Rows are points. Before rounding, the points of a table are all equally far from one centre. They may lie mostly on one side of it. Write the centre, to within rounding.

Points (8 x 3):
[[-1.7 -3.9 -4.9]
 [-4.0  2.2 -2.0]
 [-2.4  0.6 -5.9]
 [-4.2 -0.4 -3.7]
 [ 3.1  2.4 -5.6]
 [ 0.8 -0.8 -7.0]
 [-3.1  2.2 -4.4]
 [-3.3 -1.2 -5.1]]
Centre: [ 0.7 -0.3 -1.7]

Points (11 x 6):
[[-1.0  2.0  1.8 -5.9  0.0  6.9]
 [-0.4  4.2 -1.4 -3.3  2.2  7.1]
 [-2.3  2.0  5.3 -0.9  0.1  7.2]
 [-3.2  5.1  1.7 -5.3 -0.5  0.0]
 [-3.1 -1.8  1.3 -0.1  0.9  7.3]
 [ 3.0  2.3 -3.2 -4.1 -1.4  5.0]
 [-3.0  4.1  1.7 -3.3  2.2  6.8]
 [-5.3 -1.3  0.8 -3.1 -2.4  0.8]
 [-2.6  4.4 -1.0  0.4 -2.3  7.0]
 [-5.3  4.7  0.4  1.7 -1.0  0.8]
 [ 2.4  2.5 -0.9 -6.5  1.5  3.9]]
Centre: [-0.1  1.6  1.1 -1.0 -0.2  2.3]

Points (15 x 8):
[[ 4.3  1.5  2.2 -3.7 -2.8  3.8  6.9  4.9]
 [ 5.3  4.4  0.7 -1.1 -3.5  0.9  6.8  4.5]
 [ 3.8 -1.6  5.1 -2.0  0.0 -2.1  4.4 -0.3]
 [ 0.7 -1.7  4.3 -0.6 -2.0 -0.7  1.7 -1.5]
 [ 0.6  1.7  3.7 -4.9 -4.7 -4.0  5.4  0.1]
 [ 3.9  2.8  2.0 -2.8 -0.1 -1.2  8.2  1.5]
 [ 4.4  3.9  1.6 -0.3 -5.7 -0.7  6.2  4.2]
 [ 1.4 -2.2  4.4 -1.9 -4.7  2.2  5.0  2.6]
 [-1.0  6.0  1.2  0.8 -1.0 -1.1  2.7  6.7]
 [ 3.0  2.3  2.6 -1.4 -5.1 -3.5  6.4  6.9]
 [ 1.3  1.0  3.4 -2.2 -7.7  1.4  4.6  4.9]
 [ 1.1  0.9 -1.5 -0.4 -5.7  3.2 -1.2  3.8]
 [ 3.6  2.4  0.1  1.4 -2.4  3.1  3.4  0.7]
 [ 1.4  0.4  0.5  1.6 -5.3 -4.7  0.1  4.6]
 [ 1.9  1.6 -2.6 -1.4 -6.5 -0.8  4.5  1.6]]
Centre: [ 2.3  1.6  1.4 -3.5 -1.7 -0.8  1.4  3.9]

Points (17 x 11):
[[ 2.1  3.5 -0.5  1.4 -1.8 -3.2 -3.4  0.8 -1.2  8.8 -0.9]
 [ 2.3  2.7 -1.9  1.7 -0.6 -0.2 -5.5 -0.3 -2.2  5.2 -1.9]
 [ 2.2  4.5  0.0  1.8 -5.5  1.7 -2.1 -0.2 -5.8  6.6 -1.0]
 [ 3.1  1.2  0.8  1.5 -2.6 -0.3 -3.6  1.6 -5.6  6.6  0.7]
 [ 2.8  6.8 -0.4  0.9 -1.2 -2.5 -0.4  1.4 -0.2  8.8 -2.0]
 [ 2.6  2.8 -0.2 -0.9 -2.8  1.6  1.0  3.2 -3.4  8.1  1.0]
 [ 3.2  5.7 -1.0  2.3 -3.9  0.2 -0.6  3.9 -3.8  8.4 -3.7]
 [ 4.4  2.9 -2.3 -0.8 -0.8  0.1 -2.5  0.9  0.8  5.2  0.3]
 [ 1.5  4.8 -0.6 -0.2 -3.6 -4.6 -2.9  0.7 -3.6  8.2 -2.1]
 [ 3.1  3.8  0.2  4.1 -0.2 -2.0 -2.1  0.3 -2.2  7.3  2.5]
 [ 4.5  5.0 -3.9  0.0 -0.6 -2.3  1.1  3.0 -3.5  7.2  0.5]
 [ 2.7  6.1  1.2  0.6 -3.1 -0.6 -1.3  2.9 -1.8  9.0 -2.8]
 [ 1.8  3.5  1.5  0.0 -3.1 -2.4 -3.9  4.6 -2.8  7.6 -1.7]
 [ 3.3  7.3  0.5 -1.1 -2.3 -1.4 -2.3  0.4 -2.0  7.4 -2.3]
 [ 4.2  3.5  0.4  2.1 -4.2 -1.2 -4.2  0.8 -4.8  6.8  0.2]
 [ 3.1  3.2  0.9  3.7 -3.0 -0.3 -4.0  3.0 -2.2  7.8 -1.5]
 [ 5.2  2.9  2.1  3.2 -3.2 -2.1 -4.2  3.2 -3.5  4.4  1.4]]
Centre: [ 1.4  3.7 -0.1  1.8 -2.4 -1.8  0.6  1.8 -2.7  2.7 -1.4]
